Each wall is flat, endless, passes through zero and stands at right angles to its row. A trip goes straight from one point to another. Which walls does it cross, in order?
In the rows, 128 means zero.

Walls:
(1): [117  96]
(2): [126 112]
(3): [154  89]
Trips:
[118 149] to [141 159] -> none
[132 138] to [170 193] -> none
[222 155] to [136  93] -> 2, 1
[ 86 186] to [155 156] -> none
[147 174] to [153 188] -> none
[145 104] to [ 76 140] -> 3, 2
[98 65] to [ 87 118] -> 3

Walls:
(1): [205  49 149 131 133 134 119  96 166]
(2): [ 42 137 157 142 144  69 140 111  81]
(3): [142 152 148  64 138  75 214 171 124]
(4): [214 107 176 123 156  82 141 200 186]
(5): [136  83 195 125  65 139 157 170 152]
Trips:
[205 197  73 168  90 106 185 156 127] to [ 76 144 179 152 175 123 226 112 155] -> 5, 2
[127  77 194  80 143 102  71 173  87] to [135 147 180 109 130 109 111 124 151] -> none
[195 139 143 160 141 162 133  89 140] to [106  58 183 135 157 142  99 129 106] -> 5, 2
[111 156 154 160 155  71  99 112  78] to [ 71  98 103 121 162 166 144 122  95] -> none
[115  91  92 176  92 111 150 118 123] to [141 144 125 129 128 184 138  97 157] -> 2, 5
[122 105 134 124 123 189 103  79  94] to [137 126 141 118  61 126 175 125  59] -> 5, 2, 1, 3
[122 116 142 197 218  94 145 155  87] to [201 105 132 103 134 147  91 103 112] -> 1, 3, 2
[110 167 116 161  98 165 104 110 154] to [135 120 131  99  97 137 103  44 157] -> 1

Walls:
(1): [ 84 114 102 166 151  99 181 129 110 140 116 155 115 122 154  79 162 145
 117 143]
(2): [ 69 107 108 163  50 158  90  94 174 130 171 101 176 134  82  94 102  93
 221 183]
(3): [134 143 127 221 188 114 113 186 127 103 122  72 164 129 125 145 106 117
 161 136]
Trips:
[112 121 108 129 117 195 111 120  86  99 100  63 139 212 102 118 106  52
  98 111] to [112 136 100 158 138 101 100 119 165 125 133 146 145 185 133 136  82  70
  55 122] -> none
[ 85  66 187 167  97 108 204 146 124  73 102  76 196 153 116 113 108  90
 159  97] to [132 167 150 132 107 131 211 113  95 154 154 144 134 153 151  71  83  98
 162 125] -> 3
[113 144 146 164  99 109 126  78 148 204  71  68 142 122 135 140 126 156
 142 137] to [168 139 178 162  84 123  89  83 127 108 178 173 128 144 169 131 145 168
  54 151] -> 3, 1, 2
[147 128 145  87 102 111 109 164 190 109  81  89 119 127 157 101 136 172
 115 107] to [ 82 165 118 124 120 149 123 149 148 112  71 151 221  67  83 125 116 138
 191 117] -> 3, 2
[191  60 156 171 142 157 156 131 149  85 159  79 134 141  81  84 139 135
 180 141] to [ 97  59  93 138 109 185 105 168 139 107 141  85 184 214 186 194 155 110
 134 124] -> none
[ 99  81 153 136 117 142 163  85 111 112 147 114 110 190 135 147  80 150
 156 157] to [184  92 148 136 145  99 167  73 100 211 131  61  81 142 124 136  84  81
 216 126] -> 1, 3
[106 186 130 114  74 221 101 126 171 117 149  86 182 131 168 133  94 112
 115  67] to [116 138 113  84 122 182 208 135 159 210 132  21 123 135 102 106 139 157
 134 170] -> 1

Walls:
(1): [129 104  67 118 131 153  89 136 128  63  95 161  81 141 150 114 112 131
 178 116  77 127 182  88  87  83 138  85  86 158 141 154 166 130 158 115
 156 158 136 165 132 157 126 146 130 131 155 106]
(2): [132 103 117 180 209 164  77 145 140 137 172 175  53 145 154  86 164  95
 102  86  94 151 151 180 147 102 175 201 137 131 134 137 105 128  99 132
 106 119 135 110  97 109 162 123 159 170 134  72]
(3): [118 113  92  98 131 126  57  85 146 107  83 101 198 124 177 145 137  48
 101 143 150  99 108  66 240 159 192  81 109  97 175 174 109 126 180  81
 100 183  98 117 172 118 171 128 127 124 125 121]
(4): [129 143 158 140 119 127 129 114 158  98 165 169 137 225 106  85 145 167
 162 101 114 186 195 197 117 176 106 146 177 191 124 135 129 179 120 110
 112  86  71 155 126 117 133 154 120 144 125 170]
(5): [161 145  89 162 238 160 117  92 122  74 104 137 156 178  96 108 146  75
  74  79 147 125 134 142 109  71 149 177 106 101  66 167 121 145 149 125
 105 115 109 207 142 161 138  98  55 112  93 102]
Trips:
[150 120 146 156 106 112 120 127 101 149 147 199 122 120 142 107 187 104
 119 130 118 121 134 118 173 129 191 104 122 142 142  54  81 104 139 110
 145  88 178 117 164 142 117 178 111 205 163 127] to [169 128  63  72  82 200 145  60  97 151 107  99  81  95 157 154 181 112
 114 130 128 216  87 166 108 117 123 103 229 160 144 145 105 153 145 137
  99 135 116 136 114  36 157 148 142 181 175 155] -> 4
[ 48  61 169 127 137 142  68  82 127 146  48 150 183 124 183 146 152 112
 131  98  75 135 243  71 129 167  84 110 138 125 150 125 146 108  52  68
 109 143 182 154  41 151 133  72  70 142 168 141] to [ 74 123 172  99 186  75 165 149  95 146 148 103 154 111 108 139 127 160
  67 128 147  67 134  85 122 175 149  88 118 159 132 110 114  88 117 165
  88 113 113  90  74  79  94 134  89 158  96 107] -> 2, 4, 1, 3
[166 138  82 164 132 122 152  83 157 137 163 118 149 112 145 110  82  73
 114 170  61 108 178 100 184 146 135 100 101 153 164 131  88  67  83  39
 121 172 168 135  49  85 105  81 129 137 182 163] to [111 112 114 120 123 134 118 125 138 158  79 125 142 129 125 162 161  73
 220   7 138 160 100 130 120 143 146 171 114  65 111 161 132 102  98 111
 134 221  94 121 113 131 122  93 130 132 171 120] -> 5
[141 132 131 142 101 141 116 139 163 155  43 128 157  72 143 126 116 121
 151 185 184 201  89  50  60  90 157  63 120  56 156 104 197 135 130 141
 175 150 148  78 145 138  73 197 144 107 128  68] to [ 89  68  85 173 138 198 105 113  73 154  78 113 111  99 160  98 133 158
 132 110  94 133 136  79 169 119  61 145 135 178 127 131 104 120 156 139
 129  78 123 164  84  79 110 174 116 179 185 142] -> 2, 3, 4

Walls:
(1): [148 115 140 129 143 195 141 173 147 183 113 174 124  92 138 129 107 192
 108 149  98 149 113  86  78 159 183 115 122 200 102 154 106 122 109 128
 109 168 134 157 115 158 116 186 142 122 135 147]
(2): [200 152 173 176  96 133 105  94  91 166  90 158 108  98 116 146 142 120
 139  86  99 144 157 128 145 104 130 150 104 124 203  90 161 124 135 178
 156 104 146 110 139 156 118 134 120  79 158 139]
(3): [115 159 135 127 104 141  92 127  76 155 134 125 107 190 190 107 170 147
  90 108 128 148  82 119 155 142 140 175 145 143  66 151 187 119 134 149
 147  72  91 118 155 127 158 190  73 166 148 120]
(4): [113 129  42 112 140 158 169 134 121  78 158  94 202  95 141 110 129 200
 143 136  85  83 118 145 105 126  98  65  73  65  65 102 105 134 157 127
 141 146 126  86 189  41 148  62 132 109 167 132]
(5): [172 133 135 139 122 143 102  72 129 134 111 185 140 130 123 124  89 127
 121  96 123 164  91  75 121  84  98  91 143  62 151 201 150 111 127 108
 107  62 175 209 150  62 136  95 132  92 158 133]
(6): [220 125 116 173 132 143  82 154 132 156 139 146 124 119 194 122  50 174
 162 121 178 143 191 125 119 110 138 116 149 155 164 132  99 129 151 148
  95 151 128 150 178 141 124 116 117 150 142 126]
Trips:
[111 123  38  59 144 153 120  94  90 115 118  91 136  63 198 207 131  89
 155  97  89 249 127  77 141 159  66 105 132  53 173 105  97 156  66  79
 136 172 168 166 125 123  93  90  55  96 157 138] to [195  98 204  68 114 147 115  67 152 109 152 186 130 125 183 119  83 110
 154 135 150 100 134 107 140 135  94  79 125 127 108  83 103 133 130 103
 129  90 139  65  54 132 198 122 122  98 143  96] -> 6, 4
[123  86 129 140  94  98 165  96 105  90 151 140 140 166 140 117 130  61
  76 139 135 101 122  80 122  66  70  49 129 113 147 140  89 139 172 121
  79  59 119 151 158 135 112  56 135 125  51 117] to [ 84  81 187 169 103 114 156  58  96  56 130 123 134 153 178  95  36  95
 111 147  44 171 167 121 100 147  54 119 151 130 159  99 120 151 124 136
 156  75 213 154 154 151 159 129 129 186 134  84] -> 4, 2, 6
[ 59  98  83 183 142 120 101 103 142 131 137 150 132 172 103 119 123 108
 124 180 124 135  73 120  93 131 119  91 142 123 190 122 124 109 155 115
  61 144 130  34  88 149 151  80 128 185 114  67] to [160 188 146 189 208  98 158 110 135  89 106 143 161 169 157 154  86 141
 124 228 122  90  31 112 172 166  86 122 147 129 107  65 117 128 131  97
 191 181 141  75 100 157 125  54 121 195 149 198] -> none
[123  79 161 148  95 173 182 185 133 145  84 109 107  63 118 115 130 139
 180 130  97 142 116 107 147 131 100 181 138 124 102 138  98 146 171  96
 178 130 117 137 141 130 118 137 151 145 125 104] to [150 202 110  65 161 140  95 128 137 138 102  77  80 164 115 122 163  84
  96  97 126 167 113 153 101 101 188 169 137  31  80  90 150  78 139 135
 169 142  47 113 138 146 118 109 162 153 112  91] -> 3, 2, 1, 4
[122  96 142  96 142 146  54 112  96 190 111 142 142 192 148 147 118 102
 128 183 118 110 122 137 158 138 127 141 169 115 143  99 153 159 104 204
 112 113 111 123 122 160 118 187 128 178  65  40] to [149 142  87 165 202 133 147 149 118 114  95 120 110 132 152  84 112 118
  98 148  89 137 134 163 150 162 112  45 170 125  86 120 196 159 121 125
 144 163 101 130 159 198 120 185 170 102 129 130] -> 1, 2, 4
[125  84 174 160 177 123  88 176 207  75 133 179  93 191 108 125 119 115
  36 100  82  74 149 147 102 181  97 141 167 167 146  96 121 150  54 127
 192 131 174  49 125 203 140  81 162 159 175 147] to [ 95 111 195 103  92 120 190  78  86 123  85 119 130  81 112  43  97 138
 179 119 130 138  83 135 116  77 122  97 181 106 111 122  72 114 144 120
 106  52  72  84 121 114 159 112 136 108 114  64] -> 1, 2, 4, 5
